Rows are points. The points of each table are mixes of a few directions, plus a little noise. Count the directions of each table, and those that both share. Where both have some left over, give the other angles between the two spaces (their principal angles), to ten degrees, smallest first.
In the rows, 128 means zero.

First (6 x 2):
[[ 51 152]
 [157 119]
 [194 107]
 [127 129]
 [149 121]
 [ 91 140]]
Second, 5 rows:
[[153 120]
 [129 128]
 [ 69 148]
 [ 92 140]
 [199 105]]
Directions: first 1, second 1, shared 1

First, 6 rows:
[[120 159 138]
 [136  89 116]
 [111 207 151]
 [120 166 139]
 [132 103 122]
 [148  41 103]]
Second:
[[162  95  98]
 [105 189 153]
 [153  38  96]
 [118 153 140]
 [133 158 128]
 [ 98 132 153]]
Directions: first 1, second 2, shared 1

First, 8 rows:
[[ 74  69  87 140 151  66]
 [ 88 114 123 140 150 119]
 [192 179 150  61  92 168]
 [153 131 142 187 128 136]
 [ 78  69  83 108  66 110]
 [137 157 152 129 114 172]
 [167 155 144 128 172 115]
 [135 149 144 130 152 137]]
Second:
[[102 121 121 104  97 145]
 [ 95 121 120  99  90 150]
 [152 134 136 152 157 111]
 [ 94 118 119  97  87 151]
 [229 154 155 218 246  61]
 [135 130 131 136 137 123]
 [ 97 120 120  99  92 149]
 [119 125 126 120 117 134]]
Directions: first 4, second 1, shared 1

First (10 x 8):
[[127 161 131 103 123 124 101 146]
 [178 157 150 180  90 114 150 107]
 [118 163 127  89 129 125  91 153]
 [105 110 118 108 146 136 122 135]
 [194  91 149 249  90 119 215  64]
 [111 161 125  80 134 127  87 157]
 [ 59  14  91 110 193 158 158 119]
 [124 149 129 107 128 126 108 142]
 [131 150 131 116 122 124 113 137]
 [133 124 130 139 125 127 136 122]]
Second, 10 rows:
[[106 113 108 144 126 119 141 137]
 [ 98  85 142 150 131 134 154 163]
 [200 220 186  83  99 142  77 142]
 [115 170 159 136 158  73 117 119]
 [ 88 135 118 140  44 118  72 106]
 [205 129  70  87 139 189 147 116]
 [ 96  84 152 133 138 125 117  80]
 [109 103 187 134 129 132 124 136]
 [117 111  92 140 167 113 162 124]
 [147 130  67 131 149 134 169 156]]
Directions: first 2, second 5, shared 1; angles 90

First (8 x 11):
[[119  77  93  79  97 148 149  86 173 185 107]
 [175 128 170 127 181 139  41 112 114  34 139]
 [ 72 121 124  91 129 125 147 166 159 172  90]
 [190 173 114 152  70 160 203 114 141 176 163]
 [105 125 128 153 155  90 126 161  82 149 122]
 [174 133 161 154  88 138 144  74 142  71 149]
 [118 139 146 149 163 104 106 160  92 111 126]
 [ 70 128  87 118 142 121 107 151 121 125 129]]
Second (9 x 11):
[[116  69 124 131  98  98 174  90 125 182 106]
 [ 97 142 160 169 104  94 174 142 113 113 122]
 [188 126 135 140  78 148 176  75 147 145 146]
 [ 58  60  93  83 186  96  77 151 109 174  84]
 [ 91 188 152 148 156 123 101 192 113  63 137]
 [ 86 104  93  76 202 129  48 163 117 138 108]
 [160 145 138 142 101 143 149 113 137 118 146]
 [209 151 123 127  98 177 137  86 154 120 162]
 [149 162 135 133 128 147 118 136 136 100 145]]
Directions: first 6, second 3, shared 3

First:
[[159  90 159  87 118 130 154 126 111 108  24 174 172 148]
 [171 183 189 206 164  92 137 132 150 180 174 144 132  84]
 [146 107  79 104 148 120 152 137 135 119 163  95 115  97]
 [129 105 161  55 122 136 155 134 116 105  50 171 159 158]
 [ 86 142 122 138 141 149  87 130 145 120 160 107  67 134]
 [122  91 118 128 106 138 113 107 134 125 149 138 140 144]
 [ 99 168 101 144 107 120 126 131 116 146 179 100 136 131]
 [112 137  94 163 118 138 101 127 118 122 125  95 102 127]]
Second, 8 rows:
[[124 127 135 133 122 132 132 126 131 129 126 125 126 130]
 [125 127 133 131 125 131 132 127 130 128 128 126 127 130]
 [139 130 114 120 141 120 119 132 122 127 131 134 130 124]
 [123 127 134 132 122 131 132 126 129 129 127 125 127 130]
 [229 149   7  48 233  54  48 171  76 114 155 173 154  95]
 [115 125 144 139 115 138 138 123 135 130 124 121 125 133]
 [ 56 112 216 187  53 181 186  96 166 138 108  95 110 152]
 [118 125 143 137 117 136 137 123 134 129 124 123 125 132]]
Directions: first 6, second 1, shared 0; angles 60

First:
[[111 136 122 132 154 134 114 117 118 165 144 145 101  95 126  93 156 135]
 [127 126 116 118 174 161 123 149 110 121 103 162 152  75 101 100 119 167]
 [143 153 144 110  98 142 125 112 157 214 134  76 113  73 190 131 144 100]
 [106  56  99 132 153  97 137 129 111 101 142  97 157 168 130 110 112 162]
 [153 147 143 132 130 130 135 147 141  96 125 144 117 169  99 178 135 113]
 [184 166 148 126  92 142 135 151 159 133 136 158  97 197 141 178 124  86]
 [ 74 181 171 143 138 110 123  98 111  60  89 115 128  48  44 172 171 120]
 [128  55  84 132  86 110 130 117 110 136 148 128 155 200 194  59  65 142]]
Second:
[[134 131 125 119 128 123 137 123 122 128 134 128 127 126 123 128 123 129]
 [ 47  80 165 249 128 192  14 199 209 116  52 135 146 158 186 120 188 115]
 [113 119 135 152 128 141 106 140 142 126 113 130 132 133 140 126 140 126]
 [135 133 124 117 127 122 139 120 119 128 135 126 126 125 121 129 123 128]
 [141 136 122 107 128 116 148 116 114 130 141 127 125 123 118 130 117 131]
 [171 153 108  64 129  96 190  90  85 135 167 125 119 112  97 132  96 136]
 [150 141 119  96 128 111 159 110 108 131 147 127 123 121 113 131 112 132]
 [103 113 140 165 128 147  93 149 154 126 104 130 133 137 146 127 146 123]
 [201 171  94  17 128  71 233  62  53 137 198 122 111 101  73 136  72 141]
 [ 82 103 149 195 128 163  65 167 174 120  86 132 138 145 161 123 161 120]]
Directions: first 6, second 1, shared 0; angles 90
